Every row gives one point. To make a cloud, some directions were put in groups of two or more. Within a group, all points are equally far from the middle, so they leave a hole (a ring in 2 directions, a hollow ball in 3). The other directions are filled evenly. Then the cloud was stretched, turned, moved and blurred a little. Count the holes, and give their numbers of directions, smallest first.
In the rows, zero is written as 128.

Cloud, 13 rows:
[[172 157]
 [ 55 131]
 [ 81 219]
 [177 149]
 [168  73]
 [ 55 141]
 [ 70 127]
 [109 142]
 [ 95 152]
 [116  83]
 [ 89 178]
 [ 69 142]
 [102 108]]
Holes: 0

Cloud:
[[138 175 147]
 [122 104  66]
 [133 147  59]
 [ 49 208 122]
 [ 41 133 108]
 [144 166 121]
 [129  91  82]
 [139 161  78]
 [150  92 106]
 [118 116  50]
 [ 66  93 107]
 [ 72  83 163]
 [ 94 174 186]
 [ 86  95  68]
 [ 53 157 156]
 [ 64 231 107]
 [113 193 151]
 [151 157 134]
 [156 121 109]]
Holes: 1 (2)

Cloud:
[[155  56 175 176]
 [ 79  63  58 123]
 [ 81 159 135 151]
 [101  91 112  47]
 [135 153  81 133]
 [111 193 119 133]
 [169  45 150 223]
 [190 125 145 109]
 [114 103  47 125]
 [161 138 107 171]
 [194  82  63 115]
 [135 149  97 160]
 [ 92 125 176  97]
 [179 106 169 169]
 [107 131  76 131]
 [ 75 158 156 105]
 [128  83 110 241]
 [ 88  77 180 140]
 [170  79 114  52]
 [160  68 167 149]
 [ 98 127 210 126]
 [156  94  47 142]
 [114  61 120  67]
 [ 92 130 126  50]
 [123 112  60 143]
 [182  16  84 127]
 [184 123  68 119]
 [187 114 145 113]
 [111 152  92 138]]
Holes: 1 (2)

Cloud:
[[112 126 153 168  26  95]
 [134  94 130 171 176  76]
 [ 69 163 195 143  91 106]
 [ 66 118 139 176  73 120]
 [114 110 178 170 151 152]
 [177 114 167 134 121  70]
 [126  92 159 156  37  51]
 [ 86 143 182 138 186 170]
 [141 118 179 138 146 200]
 [ 52 126 214 145 160 170]
 [135  98 200 114 173 125]
 [137 160  94 177 134  59]
 [102  45 172 109  97 150]
 [147  58 139  96  77 156]
 [191  95 109 106  63 144]
 [128 157 124 216 113 132]
 [ 75 181 188 161 109 113]
 [115  54 214 127  97  72]
 [162  82 118 109 120 177]
 [142 119 144  51 107 154]
 [ 80 107 142 187  76  19]
 [ 39  79 187 135 139 115]
 [137  58 156  99  63 139]
 [157 186  87 170  90 132]
 [ 98  61 210 139 101 152]
 [ 94  40 173 125 100 136]
 [128  46 110 129 108 128]
 [ 75 110 142 190  75  40]
 [157  30 121 130  67 118]
 [133  84 127  95 160 151]
 [ 95  66 236 106 129  75]
 [141  53 163 126  45 108]
 [103 169 187 161  64 130]
 [ 66  80 228 127 150 145]
 [153  57 122  98 129 122]
 [117  90 167 116  53  77]
 [130 100 221 131 117 159]
 [ 72 113 123 112 117 186]
 [ 93 179 216 119 103 139]
 [110 167 136 179 144 147]
 [105  60 187 167  79 167]
 [ 80 134 107 112 120 191]
 [ 77  97 141  75 157 190]
 [117 170 149 203  87  94]
 [193  83 114 131 106 167]
 [ 91 126 136 133  55  86]
 [113  96  95 132 129 147]
 [118  69 185 136  69  23]
 [165 108 165  98 153  71]
 [124 102 145 178 171  88]
 [ 88 134 166 151  52  89]
 [124 162 149  44 142 126]
 [ 76  52 202  66 128 140]
 [111  51 199 109  87  63]
 [111  79 145  66 160 171]
 [101 125 175 138  45 103]]
Holes: 2 (2, 2)
